Every row gives one point. The last column is the point's height on a tilted bowl or saddle (a function of degree 2), plus a little noise. Along how many of its main directions does it bend up, bend down or stay straight?

Points (16 x 4):
[[  4.1  -2.1  -3.0   0.6]
 [ -2.0   6.1  -0.1   1.5]
 [  0.8   2.1   3.2  -1.9]
 [ -0.9   3.4  -2.3  -1.4]
 [ -0.8   3.3   0.6  -0.7]
 [ -1.3   3.6  -2.1  -1.2]
 [ -5.7  -0.3  -5.6  -0.6]
 [  1.2   1.6   6.7  -3.8]
 [  5.0   1.1   3.1  -3.0]
 [ -3.8  -4.1  -6.9   2.5]
 [  2.3 -10.0  -4.0  10.4]
 [ -4.5   1.5  -2.6  -0.4]
 [ -0.5  -4.6   9.6  -7.6]
 [  4.6  -6.7   5.8  -7.5]
 [ -4.7  -3.7  -4.7   2.7]
 [ -4.7   2.7  -1.7   0.3]]
Directions: 2 up, 1 down, 0 straight

Points, 22 rows:
[[ -1.6   1.9  -4.0  -2.6   4.1]
 [ -0.5  -1.4   0.3  -4.9   1.9]
 [ -0.2 -13.1   3.3  -4.7   6.5]
 [  2.9  -3.0  -2.0   3.4   3.1]
 [  1.1   6.5  -2.7  -6.6   6.4]
 [  2.2   0.3  -3.6   0.6   3.3]
 [  5.3   4.1   6.0   0.0   3.3]
 [ -0.6  -6.6  -3.7   5.1   2.6]
 [  4.3   0.5   1.0   6.1   5.0]
 [ -5.2  -2.6  -2.8   5.6  -0.4]
 [ -1.2  -4.6   4.6   1.7   2.6]
 [  0.1  -4.2  -2.7   2.6   2.1]
 [  3.9  -4.1  -4.7   3.0   4.6]
 [  0.1   4.3 -11.0   3.1   8.9]
 [  3.6   5.1  -2.9 -10.8   5.2]
 [  0.6  -5.0  -5.6  -2.8   4.5]
 [  1.5  -3.7  -2.2  -4.6   2.4]
 [ -2.3   3.2  -1.1  -3.4   3.9]
 [  1.2  -2.0  -1.3   2.4   2.2]
 [ -2.4  -1.3  -0.6  -2.3   2.1]
 [  4.8  -1.9   1.2  -3.2   0.5]
 [ -1.6   4.2  -6.7   8.7   4.0]]
Directions: 3 up, 1 down, 0 straight

Points, 38 rows:
[[-1.9  0.2  6.7 -6.1  1.0 -1.4  2.7]
 [ 6.8 -6.8 -2.8 -4.0  0.9 -4.9  3.0]
 [ 2.2 -2.3  5.2  1.7  1.2 -4.2 -1.8]
 [ 3.0 -1.6  8.7  9.4 -0.6  0.2 -5.2]
 [12.5 -6.0  3.6  2.0 -1.1  2.8 12.3]
 [-3.6  1.4  4.3 -3.3  1.7 -8.9  2.1]
 [-4.2  1.0 -1.8 -1.3  5.2 -6.6  2.3]
 [-3.2 -0.9 -6.0 -3.1 -7.8 -1.5 -4.6]
 [-3.5 -1.2 -3.1 -4.2  1.9 -2.2 -1.0]
 [-0.6  4.1 -3.6 -2.8 -0.4  2.7 -4.0]
 [-3.2 -7.8  3.6  7.0 -7.9 -3.8 -4.3]
 [-0.2 -3.8 -4.1 -2.6 -8.2  6.6 -8.0]
 [ 4.8  1.7  2.3  5.7 -3.5 -4.6 -3.8]
 [ 1.1 -0.9 -0.2  2.9  8.3  0.1 -4.5]
 [ 2.1  0.1  8.9 -1.7  0.3  6.9  6.2]
 [ 4.5  1.3 -0.5 -8.1  2.1 -3.3  0.9]
 [-2.0  4.4  0.3  3.5  0.7  3.3 -3.4]
 [ 3.6  3.6  3.5  7.8 -2.4  4.6 -8.6]
 [-5.2  0.6 -1.0  7.0  0.8 -3.0 -0.3]
 [-4.8 -5.5 -1.7 -0.4  3.7  3.1  0.1]
 [-7.9 -0.3  2.9  1.5 -0.6  4.3  4.7]
 [-1.8  3.4 -5.4  1.2 -0.1 -4.4  4.7]
 [10.6 -5.4  1.0 -9.7 -2.0 -6.3  4.9]
 [ 4.5  0.4 -3.8  8.0  7.3 -1.3 -0.6]
 [ 1.0 -1.3  2.5  2.7 -3.7 -7.6 -3.2]
 [-0.2 -3.4 -4.0 -4.6 -3.3 -1.3 -4.8]
 [-3.5  4.6  1.3 -1.2 -2.2  5.1 -0.2]
 [-1.4 -2.5  4.3 -3.7 -1.8 -1.3 -0.4]
 [ 1.4  1.4  2.9  1.4  3.7  0.6 -2.8]
 [-7.4  4.8 -1.0  5.0  1.9  3.5  1.9]
 [ 3.3 -2.7  0.1  7.4 -2.5 -1.5 -3.9]
 [ 3.5 -0.8 -3.8  5.6  4.4 -3.3  1.3]
 [-1.2  1.2  0.0  4.2  1.4 -4.2 -1.5]
 [-2.1 -0.6  7.7 -1.3  4.3  1.3 -0.5]
 [ 3.0 -2.2  4.7  4.5 -2.1  1.6 -1.5]
 [-2.0  8.0  3.3 -3.4 -3.1  6.0  2.2]
 [ 1.4  0.0  1.9  4.8 -2.2  0.7 -4.0]
 [-6.6  0.6  5.8 -1.8  3.2 -3.3  0.5]]
Directions: 3 up, 3 down, 0 straight

Points:
[[ -1.3  -5.7   0.7   0.0   0.3   3.2  -4.1]
 [ -4.0  -5.9  -3.4  -0.1  -0.3  -3.8  -3.0]
 [ -3.0   2.9   0.2  -2.0  -3.0  -4.5  -1.9]
 [  5.6   0.3   0.1  -2.6  -0.9  -4.8   4.2]
 [  2.5  -9.8  -2.7   6.2   3.3  -0.4   1.1]
 [  4.8  -4.0  -2.3   3.4   0.0   2.7  -2.7]
 [ -1.0  -3.3   0.1  -0.9   3.4   0.9  -3.0]
 [ -6.7   6.6   1.5   1.9   2.3   6.5  -0.8]
 [  4.3  -5.0   5.9  -5.5  -8.2  -0.7   6.8]
 [ -1.3   5.6  -0.8  -7.5  -2.3  -0.9   4.8]
 [ -3.3   3.4   1.7   5.2   2.4   2.7  -2.3]
 [ -3.0  -0.2  -0.1  -3.9   1.9  -5.7  -1.1]
 [  1.9  -6.6   3.7  -1.9  -6.3  -1.4   3.0]
 [  4.4  -2.5  -0.6  -2.0   8.1  -2.9  -4.2]
 [  3.2  -5.6  -5.4  -7.9  -0.1   0.6   2.6]
 [  5.4  -4.8   3.8   1.8  -4.2   0.3   0.8]
 [ -2.3  -1.7  -2.0   2.4   6.2   1.7  -2.5]
 [ -2.7   4.0   3.5   3.0   3.3   1.4  -2.2]
 [ -2.8   0.9  -0.9   3.0  -9.9   4.1 -12.0]
 [ -4.1   7.6   1.1  -0.9  -2.2  -4.6  -2.6]
 [ -1.1  -5.4   1.6  -1.1   2.4  -1.2  -3.0]
 [ 14.7  -5.7   2.5   3.6   1.7  -2.0  -0.2]
 [  1.9   3.4  -6.4   0.3   5.3  -1.6   0.4]
 [ -7.5   5.3  -2.3   5.6  -1.4   6.5  -6.4]
 [ -3.5  -1.1   0.7  -5.8  12.2   0.7  -2.4]
 [  5.8   5.7  -6.6  -4.4   3.0  -5.1   5.1]
 [ -0.8   4.9  -7.5  -4.5  -4.7   5.2  -3.9]
 [  2.8   2.4  -2.7   1.2   1.7   6.3  -5.6]
 [  8.0  -0.7  -3.5  -2.2  -5.9   4.2  -1.2]
 [  1.8   3.5  -3.6  -1.5   2.6  -2.8   1.5]
 [ -4.8  -1.6  -0.5  -0.7   7.2   2.3  -2.4]
 [ -6.1   2.8  -1.2  -0.2   0.8   2.8  -2.6]
 [  0.8  -5.4   3.4  -7.2  -1.3   0.8   1.9]
 [ -6.2  -0.4   4.2   3.4  -7.1   1.6 -10.8]
 [  1.0  -2.7  -0.4   3.5   2.6  -5.5   1.3]
 [ -3.2   1.2  -1.0  -1.6   9.5  -4.1  -1.4]
 [ -4.1   0.7   0.8  -1.7  -3.8  -1.3  -3.8]
 [ -0.1   5.9  -2.6  -6.4  -6.8   6.1  -1.6]
 [ -6.3   7.2   1.6   0.4   2.3 -11.0  -3.4]
 [  2.4  -0.1   2.1   3.1  -3.0   4.4  -6.1]
 [  5.1  -1.3  -3.1  -5.8  -6.7   3.1   3.3]
 [ -0.8  -4.3   3.1  -6.2   1.0   1.8  -0.7]
 [ -7.0   2.7  -0.1   3.7  -3.7  -1.1  -7.1]
 [  3.3  -1.9   2.6   1.7  -4.2   2.8  -3.5]]
Directions: 2 up, 3 down, 1 straight

Points:
[[  0.1   1.8  -1.9  -3.7   1.1  -6.0  -7.2  -1.9  -4.3]
 [ -6.4   3.7   5.4   2.4  -0.7  -1.2   1.3   4.9  -5.5]
 [  0.0   2.9  -5.8  -6.1  -3.4  -5.0   1.1  -2.2  -6.6]
 [ -2.6  -7.7  -2.1   1.9   3.5  -0.9  -3.4  -0.9   1.6]
 [ -7.3  -1.9  -0.2   0.4  -0.3  -4.0  -0.6   9.3  -8.0]
 [  1.7   1.3  -9.9  -4.7   4.5   3.1   5.1  -0.5  -4.9]
 [ -5.3   0.3   5.2   7.0  -9.2  -3.2   2.0   5.9  -5.2]
 [ -5.3   0.6  -2.9   4.9  -5.7  -7.8   1.2  -4.1  -5.1]
 [  1.3   5.6  -3.8   3.6  -3.4  -4.5   3.0   2.3  -3.3]
 [ -6.0   2.2   0.5   0.1   1.3  -0.6  -5.0  -1.8  -1.7]
 [ -1.8  -7.8   6.3   4.0   1.5  -5.8   1.1  -1.8  -1.5]
 [ -0.7  -7.1  -4.3   2.0   4.7   1.1   5.6  -1.9   1.1]
 [  5.0   1.0  -6.3   0.9   5.3   0.0   3.4  -1.5  -2.6]
 [  0.9   2.0   7.7  -4.0  -1.4  -4.7   2.1   2.4  -0.8]
 [  9.6  -3.6   1.1  -3.1   5.9   1.5   0.2   1.7  -2.2]
 [  8.9 -10.2   2.7   4.8  -0.5   0.6  -0.6 -10.5   2.6]
 [  0.0  -8.2  -1.0  -1.4  -3.2   3.1  -4.4  -3.5   4.0]
 [  4.1   3.3   2.5   0.1   2.4   2.1   1.4   3.8   0.1]
 [ -4.3  -2.0  -4.1  13.6  -1.1  -0.8  -1.3   2.2   0.3]
 [  3.7  -1.8  -2.6   1.5  -6.1   0.0   5.4  -2.8   1.8]
 [ -1.3  -1.9  -2.9  -1.9   7.9  -3.0   4.1   7.6  -2.6]
 [  0.7  -3.3   1.5  -5.1   6.9   3.9   2.3  -2.3  -4.1]
 [ -7.0  -4.8  -5.9   0.7   0.5   7.2   5.6  -1.6   0.9]
 [  0.2   1.2   5.8   1.8  -1.8   8.1   2.7   4.8  -3.4]
 [ -5.5   1.5   2.3   2.4  -2.5   5.5  -0.1  -1.4  -1.7]
 [ -1.2   4.1   3.3  -4.6   0.7  -8.7  -2.2  -1.4  -4.1]
 [ -1.9   0.7  -3.3   1.6   0.1  -0.6  -4.8  -3.7  -1.7]
 [  4.7  -0.7  -3.9  -1.0  -0.7  -4.1   4.7   1.8  -0.4]
 [ -7.8   4.1   2.6   4.9  -1.5  -3.9  -6.8   3.7  -6.9]
 [  8.2   4.4   0.9  -3.6   2.7   2.6 -13.1  -1.1  -0.5]
 [  1.3   4.9   3.5   2.6  -5.8   0.5   7.6  -1.3  -3.6]
 [ -3.4   6.0  -2.8  -2.2  -2.7   1.2  -9.3  -4.2  -7.3]
 [  5.0   2.3  -0.9   2.8  -1.4   1.2   1.8  -0.1  -0.1]
 [ -4.7   5.0  -0.4  -0.7  -0.5   0.7  -3.1  -3.7  -4.2]
 [  4.4   4.9   0.2  -7.0   4.3  -4.3   0.2  -3.1  -3.1]
 [ -9.0   3.0   1.5  -6.3   1.1  -5.0   0.1 -10.1  -6.2]
 [  3.5  -0.2   5.5   0.9  -4.8  -6.8   6.9  -0.8  -3.0]
 [ -1.5   0.8   3.6   1.1  10.1  -1.3  -0.1  -0.8  -0.8]
 [  5.5  -1.0   4.5   0.5   2.8   3.1  -5.6   2.8   3.5]
 [  3.7   8.0  -1.7   1.2   1.2   3.4  -0.2  -0.4  -4.0]
 [  0.6   2.5   1.0  -6.1  -9.3  -2.2  -4.4  -2.8  -7.2]
 [ -6.8   5.7  -9.0  -0.5   1.6   2.8   0.5   1.2  -9.3]
 [ -5.9   3.1   3.9  -1.5   4.4   2.9  -6.2  -1.2   1.6]
 [  3.1   4.3  -2.2  -2.6  -1.2  -4.1  -3.7  -3.9  -5.2]
 [  0.8  -3.2   1.2   3.0  -1.8   0.4  -1.4   1.4   1.5]
 [  9.3  -2.8  -3.3  -1.3  -1.1   2.6   3.1   1.2  -0.8]
 [ -4.0  -0.3  -0.3   2.8   7.7   4.6  -5.2   5.7  -2.9]
 [ -8.1   5.2   5.9   2.7  -3.4   1.2  -8.3   1.5  -1.8]
 [  3.5  -0.8  -6.5  -4.4   2.6  -1.3   0.9  -4.5  -3.5]
 [ -0.8  -2.5  -2.6   2.8   2.7   0.0  -6.1   6.2  -2.9]
 [  1.3  -3.7   5.6  -0.6   2.7   4.6  -4.2  -3.6   2.4]
 [ -3.7  10.0   7.8   3.6   0.0  -0.9   0.7  -4.3  -3.4]
 [  0.8   5.2  -8.9  -8.0   3.2   3.5  -1.2  -7.6 -10.0]
 [  4.2   5.4  -0.2   2.0   3.1  -0.8  -5.2  -3.2  -1.4]
 [ -2.2  -5.0   0.7  10.7  -1.6   4.8   4.9  -5.7  10.9]
 [  2.8  -0.9   0.8   0.7  -4.4  -0.6  -3.4  -0.1   0.5]
 [ -3.0  -6.5  14.6  -2.4  -1.6  -0.5  -2.0   5.5   4.0]
 [  2.3  -4.3   4.9  -0.9   3.3   4.3   4.7   5.7  -3.4]
 [ -1.9   4.1  -3.2  -5.6  -1.2  -0.6  -1.4  -3.7  -6.3]
 [  3.6  -4.1  -3.0   0.3  -3.4   1.9  -4.4   0.6   0.4]
 [  0.3  -4.8  -2.2   4.1  -2.7   5.9  -4.8   4.6   0.2]
 [ -5.4   6.3  -1.0  -2.8  -3.9  -3.3  -4.3   9.1  -9.6]
 [ -2.3  -5.1  -2.6  -5.8  -1.4   1.5  -1.3   0.2  -0.9]
 [  8.2  -3.9   6.4   4.0   7.9  -3.2  -1.8  -2.2  -1.6]
 [  0.1   1.8   0.5   2.0  -3.6  -5.7  -3.7   7.4  -3.0]
 [ -1.2   0.1  -3.8  -2.8   0.0   1.1   0.5   2.9  -3.5]
 [  1.4  -0.8  -5.0   3.0  -6.9   3.8  -1.6   0.4   0.0]
 [ -5.4  -6.2  -1.9  -1.8  -4.3   1.2  -1.5   1.2   0.2]
 [ -5.3   1.3  -4.5   2.3  -0.2   0.3   2.5  -0.5  -3.2]
 [ -0.1  -0.4  -3.3   6.3   0.1   1.4   1.4  -5.7   3.1]
 [ -4.3  -3.2  -1.9   1.8   3.6  -2.5   0.3  -8.7   2.2]
 [  0.3  -1.1  -5.1   1.0   4.5  -3.2   2.9  -1.7  -1.5]
 [ -4.0  -4.8  -2.8  -2.8   1.7 -12.5  -1.4   3.3  -7.5]
 [  2.8  -0.6  -2.7   1.1  -5.2  -5.6  -4.0  -3.3  -3.5]
 [ -0.6  -3.1  -2.7   0.1  -0.2   0.4  -0.1   3.5  -1.3]
 [  4.3  -4.7   4.6   3.3   1.2   7.6  -1.5   0.2   1.8]
 [ -1.9  -6.0  -1.8  -2.4   6.6   3.2  -2.9   3.0  -0.8]
 [ -2.0  -2.5   6.8  -1.0   8.9  -0.1   5.5  -0.4  -5.3]]
Directions: 3 up, 4 down, 1 straight

Points, 71 rows:
[[  4.9  -3.4   1.4   1.8  -5.8   4.5  -7.3  -3.7  -1.7]
 [  2.6   5.2   7.2  -4.3   5.9  -4.5   0.5  -4.7  -3.4]
 [ -2.7   0.5  -0.7  -0.6  -1.6   3.4   9.5   3.8  -5.4]
 [ -6.0   0.4  -1.2  -0.9  -5.8   1.9  -5.9   1.4  -5.6]
 [ -1.1   0.4   6.9  -1.7   8.0  -1.5   4.3   7.9  -9.9]
 [  0.0   4.6  -2.3   4.5  -0.8   4.3  -1.0  -2.5  -2.7]
 [  0.3   3.2  -5.3  -1.6  -6.2   0.6   3.2   1.7  -4.2]
 [ -2.4  -1.3  -2.8   4.1  -2.2   1.1   0.1  -0.3  -0.9]
 [ -4.5   0.2  -2.8  10.7  -2.5  -2.5  -2.8  -5.4  -3.3]
 [ -1.9   3.5  -2.9   2.8   2.6   2.5  -0.6  -2.4  -1.6]
 [ -1.0  -1.2   8.7  -0.8   0.0  -6.3   1.5  -1.1  -3.9]
 [  1.5  -4.6   1.1  -2.4   1.0  -2.6   3.4  -9.2   1.7]
 [  2.8  -3.3  -2.7   5.2  -1.2   2.4  -1.9  -2.7   0.6]
 [ -2.3   0.3  -6.2  -3.0  -2.6   3.9  -0.8  -3.2   0.3]
 [  0.6  -5.2   1.9 -10.0  -0.7   0.0  -0.4  -1.0   1.3]
 [ -2.3  -3.5   2.6  -5.7  -1.3   7.1  -1.4  -1.5  -1.8]
 [ -0.9  -1.3   1.8  -3.2  -2.9  -9.3   0.8   1.4  -2.5]
 [  3.6  -2.1   6.6  -0.4  -0.1   1.4   1.3 -10.0  -0.6]
 [ -5.7  -0.6  -1.5   5.2  -0.4   4.2  -1.4  -2.6  -2.6]
 [ -4.3   1.2   0.6  -3.5  -1.7   3.1   0.7  -3.1  -1.0]
 [ -2.0  -1.4   4.2  -1.5  -2.4  -6.0  -3.4  -1.0  -2.1]
 [  4.6   4.7   0.1  -2.3  -5.5  -7.5   0.3   3.1  -4.4]
 [  4.0   0.7   1.1   3.8  -2.2  -0.6   0.2  -1.9  -0.1]
 [ -2.2   8.8   4.2  -3.8   2.7  -7.3   1.3   5.9  -8.9]
 [  1.7  -1.1  -0.6  -4.0   2.8  -5.3  -2.6   0.5   1.3]
 [ -1.2   4.5  -8.0  -7.4   2.0  -1.5   0.5   5.4  -3.1]
 [  0.9  -5.1   8.6   4.2   1.6  -3.0   4.7   5.2  -5.1]
 [  1.5   2.7  10.5  -4.6  -0.4  -1.8  -3.6   2.2  -5.3]
 [  3.0   6.2 -10.7   3.0   9.3   7.1  -2.3  -3.8  -8.6]
 [  0.2  -3.0  -2.6   2.1  -9.3   0.6   3.8  -0.9  -3.8]
 [  4.1   1.4  -3.0   0.4   1.4  -0.2   3.3   1.7  -0.6]
 [  1.9   2.9  -4.9   6.7  -0.5  -1.2  -4.8   2.8  -4.1]
 [ -1.2  -8.9  -4.2   1.3   1.5   1.8   3.9  -0.5   2.7]
 [ -0.5   3.8  -7.2  -6.7  -5.6   0.5   0.0  -7.3  -0.7]
 [  2.1  -2.6  -6.2  -1.6   2.7   1.8 -10.3  -0.6   1.0]
 [  7.7  -3.2   2.7   2.7  -0.6  -5.1   7.7  -2.0  -1.3]
 [ -2.2  -6.5  -0.9   1.3   1.0  -2.5   2.4  -5.9   2.2]
 [ -6.7  -4.6  -2.2  -0.3   5.4  -0.3  -3.3   6.0  -3.1]
 [ -1.9  -3.3   4.4  -5.3   1.4  -3.2  -3.5  -1.7  -0.9]
 [ -3.6  -6.1  -1.0   0.6  -3.2  -1.3   3.0  -5.0   0.5]
 [  4.1   6.2   2.0   1.7   0.4  -1.5   0.2  -2.9  -1.3]
 [ -1.6  -3.3   6.4  -5.7   4.7  -1.6   1.3   0.6  -3.1]
 [  4.8   3.2  -2.8   7.1   1.3   1.4  -2.6  -3.1  -2.7]
 [ -2.3  -3.8  -4.3  -1.6  -7.2   1.0  -3.8  -2.6  -1.5]
 [  1.6  -7.5   0.3   5.1  -1.8   2.2   0.0  -1.0   0.6]
 [ -4.4  -3.6  -3.2  -2.5   1.9   2.6   2.0  -4.8   1.7]
 [ -3.0  -1.4  -8.2  -0.9   5.4  -1.2  -0.9  -5.9   2.4]
 [ -2.0   3.9  -1.9   1.4   6.0   1.2   5.1  -8.1  -3.2]
 [ -2.1   1.0   5.5  -2.5  -1.3   3.5   6.0   3.2  -5.6]
 [ -2.7   4.9   0.7   2.3  -4.8   3.3  -0.6   4.0  -6.2]
 [  6.0   7.9   5.8  -1.9   1.4  -6.4  -2.9   2.4  -4.7]
 [ -0.1   0.2   1.6   1.6  -0.2  -5.3   3.4   0.9  -1.1]
 [  0.7  -3.8   0.5  -2.6  -7.7   5.3  -8.2   2.5  -5.8]
 [  7.6  -2.3   5.0   7.6  -6.7   1.5   1.3  -1.1  -2.8]
 [  3.9   0.2   5.8  -3.1  -3.0  -1.4  -4.5   0.3  -1.1]
 [  2.6  -2.7   4.1   1.8   0.8 -11.3   1.8  -0.5  -2.0]
 [  2.7   0.0 -10.0   0.3   8.1  -2.7  -0.2  -2.7   0.1]
 [  1.9  -2.6  -2.9  -4.0   3.6   6.9   2.1  -1.3   1.5]
 [  0.6  -2.6  -1.7   8.9  -2.5  -0.6   4.0   3.6  -2.2]
 [ -2.6   1.6  -3.5  -1.3   9.7 -10.7 -12.2   3.0  -8.5]
 [ -4.1  15.6   5.5   2.0  -1.9   4.1   4.1   1.5 -11.7]
 [ -1.5   4.3  -1.8   4.9  -7.0  -0.9  -6.1  -0.1  -5.5]
 [ -9.9   0.5   0.1  -0.5  -4.0  -4.8  -3.8  -2.4  -5.7]
 [ -3.7   2.9  15.4   2.3  -1.4   1.5   2.0  -6.9  -9.6]
 [-10.2  -2.7  -2.9  -1.9   1.2   2.3  -0.2   6.2  -6.1]
 [  3.8  -4.4  -6.0  -7.4  -1.2   2.3  -0.9   4.9   0.9]
 [ -1.2  -0.6  -0.7  -6.3  -1.8   5.0  -4.9  -1.4   0.3]
 [  4.7   0.9  -4.9  -1.6   0.1  -6.5  -2.9   1.0  -0.1]
 [ -2.1   1.8   0.9  -0.7   5.6   4.9   0.3   2.5  -3.7]
 [  4.9  -0.9  -1.2  -1.6  -3.1  -0.2  -3.4  -1.5   1.4]
 [ -8.0  -4.6  -0.5   8.1  -6.1   4.8  -2.2   0.6  -7.2]]
Directions: 0 up, 6 down, 2 straight
